Each row is a point. To make a cloud, some directions were put in groups of two or more. Within a group, all points are equally far from the middle, so they leave a hole (a ring in 2 directions, a hollow ball in 3). The other directions are filled evenly. Then the cloud was stretched, turned, moved and blurred a little. Count the holes, and give their numbers of directions, smallest first.
In the rows, zero is written as 128.

Cloud, 14 rows:
[[ 90 116]
 [ 97  90]
 [181 122]
 [118 150]
 [156 139]
 [141 115]
 [177 112]
 [ 90 110]
 [115 106]
 [157  91]
 [148 163]
 [ 87 123]
 [185 138]
 [106 178]]
Holes: 0

Cloud (15 x 2):
[[ 84 118]
 [157 114]
 [123 163]
 [ 73 131]
 [ 68 141]
 [103 162]
 [124 159]
 [ 85 111]
 [139 140]
 [103  86]
 [ 95 124]
 [ 99 150]
 [102 179]
 [119 179]
 [149 136]]
Holes: 0

Cloud:
[[113 104 148]
 [120 162 184]
 [130 177 113]
 [115  95 152]
 [124 145 190]
 [108 130 132]
 [188 172 172]
 [109 160 116]
 [145 161 142]
 [158 153 143]
 [139 143 132]
 [142 165 114]
 [182 129 143]
 [165 129 141]
 [ 91  94 169]
 [176  86 142]
 [ 97 136 183]
 [123 167 163]
 [153  86 152]]
Holes: 0

Cloud:
[[105 134 146 126]
 [ 87 109 120 109]
 [109 117 120 164]
 [ 82 143 114 157]
 [148 134 181 114]
 [133 157  82 161]
 [119 151 147  74]
 [154 107 122  51]
 [118 126  83 100]
 [156 103  88 109]
 [126 143 164  85]
 [ 99 106 122 138]
 [114 146 114 117]
 [102 159  94 124]
 [ 79 156 140 128]
 [121 185 156  64]
 [144 145 128 139]
 [ 93 154  87 147]
 [124 157 160 129]
 [163 137 127  66]
 [ 93 159 109  54]
 [120 168 114  73]
 [162 117 118  62]
 [151 133  80  97]
 [168 121  82 153]
 [ 87 143  97 135]]
Holes: 0

Cloud, 32 rows:
[[151 179 147 104]
 [148 138  77 114]
 [174  74 145 117]
 [138  59 155 136]
 [133 104 177  99]
 [ 89 114 140 145]
 [ 92 121 125  97]
 [150 156 176 119]
 [ 85 132 131 134]
 [111 178 124 114]
 [100  95 106 106]
 [129  78 178 132]
 [164  81 120 149]
 [131 109 189 133]
 [166 104 121  80]
 [151 167  86 112]
 [145 134  76 122]
 [119 114 146  79]
 [146 146 114 166]
 [154 143 149 169]
 [125 174 144  99]
 [108  95 100 101]
 [164  73 152 105]
 [150  60 142 137]
 [102 135 143 159]
 [149  77 164  99]
 [146 107 106  77]
 [147 144 109 164]
 [168 150 167 146]
 [144 143 183 122]
 [149 143  77 113]
 [144 187 114 107]]
Holes: 2 (2, 2)

Cloud:
[[140 101 191 154 107 118]
 [230 107 107 101 165 103]
 [107 114 104  81  98 123]
 [144 127 125 116 140  99]
 [109 128 136 151 177 158]
 [160  98 127 130 129 101]
 [129 155 138 126 160 143]
 [ 88 127 134 118 122 119]
 [109 110 138 101 107 173]
 [168 105 102  93 144 123]
 [100 112 184 150 137 152]
 [132 156 157 142  80 156]
 [165 146 211 164 156 111]
 [177  94 192 150 142 158]
 [104 126 185 123 144 114]
 [124  85 153  97 137 135]
 [175  83 120 104 149 113]
 [144 137 104 103 141 176]
 [129 167 173 120 147 139]
 [169 169 131 147 161 113]
 [156 111 186 134  88 149]
 [ 64 162 162 113 136 201]
 [100 180 158 128 158 165]
 [105 163 159 124 139 105]
 [129 143  95 130 108 147]
 [126 156 101  92 113 109]
 [162 124 210 151 145  74]
 [ 87 119 150  86 111 127]
 [128 146 156 135 186 122]
 [140 119 191 120 132  99]
 [ 93 175 126 146  97 144]
 [129 116  84  87 175 149]
 [141  67 157 165 129 104]
 [149 140 185 144 160 110]
 [109 143 104 105 140 128]
 [174  84 105 136  89 112]
 [110 168 131 147 130 153]
 [ 52 179 146 112 112 175]
 [157 116  99 119 161 118]
 [ 98 157 167 138 161 193]
 [122  96 102  88 142 120]
 [165  92 183 165 154 138]
 [ 90 150 195 150 126 132]
 [160  84 142 156 151  78]
 [141  86 126  75 128 136]
 [128 140 158 102 135 146]]
Holes: 0
